Each row is a point. The points of each table are mixes of a few directions, plus a little noise. How many directions does each table use, and how many do they share? Where both have some left over, give the other angles between the two spaces (their principal angles), to ten degrees, smallest first.

First, 7 rows:
[[ 0.03 -0.74]
 [ 0.00 -0.04]
 [-0.02  0.42]
 [-0.03  0.83]
 [ 0.03 -0.75]
 [ 0.00  0.11]
 [-0.01  0.16]]
Second:
[[-0.01  0.18]
 [-0.03  0.67]
 [ 0.04 -0.96]
 [ 0.02 -0.42]
 [-0.01  0.26]
 [-0.01  0.27]]
Directions: first 1, second 1, shared 1

First:
[[-0.45  0.28 -0.72  0.29]
 [ 0.49 -0.19  0.02  0.28]
 [-0.40  0.07  0.07 -0.54]
 [ 0.74 -0.43  0.05 -0.02]
 [ 0.05 -0.13  0.47 -0.45]
 [-0.44  0.40  0.10  0.43]]
Second (6 x 4):
[[ 0.38 -0.19 -0.54 -0.31]
 [-0.05  0.49  0.02  0.74]
 [-0.16 -0.27 -0.29 -0.47]
 [ 0.12 -0.18 -0.18 -0.28]
 [ 0.32  0.01  0.03  0.07]
 [-0.61  0.13  0.97  0.24]]
Directions: first 3, second 3, shared 2; angles 30

First, 8 rows:
[[-0.45 -0.48  0.68  0.55 -0.21 -0.18  0.05  0.71 -0.08]
 [ 0.17  0.02  0.16  0.24 -0.30  0.17  0.05 -0.01 -0.20]
 [ 0.27 -0.14 -0.04  0.03 -0.27 -0.05 -0.35 -0.11  0.49]
 [-0.69 -0.16  0.43  0.40 -0.37 -0.17  0.05  0.18 -0.05]
 [ 0.45  0.48 -0.65 -0.60  0.51  0.22  0.15 -0.48 -0.20]
 [ 0.11 -0.16  0.05 -0.04  0.25 -0.05  0.01  0.28  0.03]
 [-0.68  0.59 -0.71 -0.84  0.94 -0.18  0.38 -0.45 -0.23]
 [ 0.81 -0.13  0.08  0.26 -0.55  0.24 -0.33 -0.11  0.25]]
Second, 9 rows:
[[-0.05 -0.13  0.23  0.36 -0.68 -0.04 -0.30 -0.14  0.34]
 [ 0.54 -0.17 -0.15 -0.49  1.41  0.07  0.44  0.86 -0.53]
 [-0.37 -0.04  0.09  0.12 -0.32 -0.16 -0.15 -0.14  0.26]
 [-0.69 -0.17  0.22  0.02  0.37 -0.27  0.22  0.45 -0.14]
 [-0.06  0.02  0.19  0.00  0.68  0.17  0.64  0.61 -0.92]
 [-0.09  0.12 -0.03  0.15 -0.62  0.00 -0.25 -0.47  0.28]
 [ 0.77  0.13 -0.24 -0.09 -0.20  0.26 -0.19 -0.34  0.12]
 [-0.07 -0.17  0.11  0.16 -0.37 -0.13 -0.29 -0.07  0.42]
 [ 0.03  0.41 -0.42 -0.23 -0.27  0.08 -0.12 -0.76  0.16]]
Directions: first 4, second 4, shared 4

First:
[[ 0.08  0.17  0.07 -0.34  0.00  0.27  0.60  0.34  0.00  0.22 -0.58 -0.20]
 [-0.13 -0.26 -0.11  0.52 -0.01 -0.43 -0.93 -0.53  0.01 -0.34  0.90  0.30]
 [ 0.13  0.25  0.11 -0.50  0.00  0.41  0.89  0.51  0.00  0.32 -0.87 -0.29]
 [-0.07 -0.15 -0.06  0.30  0.00 -0.24 -0.53 -0.30  0.00 -0.19  0.51  0.17]
 [ 0.13  0.27  0.12 -0.54  0.00  0.44  0.95  0.54 -0.01  0.34 -0.92 -0.31]
 [ 0.05  0.09  0.04 -0.18  0.00  0.15  0.32  0.19  0.00  0.12 -0.31 -0.11]
 [ 0.04  0.07  0.03 -0.15  0.00  0.12  0.26  0.15  0.00  0.10 -0.25 -0.08]
 [-0.05 -0.11 -0.05  0.22  0.00 -0.18 -0.39 -0.22  0.00 -0.14  0.37  0.13]
 [-0.17 -0.33 -0.14  0.67  0.00 -0.54 -1.19 -0.67  0.01 -0.43  1.15  0.38]]
Second:
[[-0.05  0.29  0.42 -0.91 -0.34 -0.25  0.12  0.33  0.04  0.46 -0.68 -0.19]
 [-0.16 -0.08  0.15 -0.06 -0.21 -0.56 -0.84 -0.31  0.02 -0.05  0.44  0.19]
 [ 0.10 -0.32 -0.52  1.08  0.43  0.41  0.03 -0.33 -0.04 -0.52  0.71  0.18]
 [-0.08  0.02  0.13 -0.16 -0.14 -0.29 -0.36 -0.09  0.00  0.03  0.09  0.05]
 [ 0.12 -0.13 -0.35  0.61  0.32  0.47  0.38 -0.04 -0.03 -0.25  0.17  0.03]
 [ 0.13  0.14 -0.03 -0.19  0.09  0.42  0.75  0.35 -0.02  0.16 -0.58 -0.20]
 [ 0.04 -0.22 -0.33  0.71  0.27  0.20 -0.05 -0.23 -0.04 -0.35  0.51  0.14]
 [-0.02  0.41  0.51 -1.21 -0.37 -0.10  0.53  0.56  0.03  0.61 -1.11 -0.33]
 [-0.08 -0.09  0.01  0.14 -0.07 -0.30 -0.56 -0.26  0.02 -0.12  0.40  0.15]]
Directions: first 1, second 2, shared 1
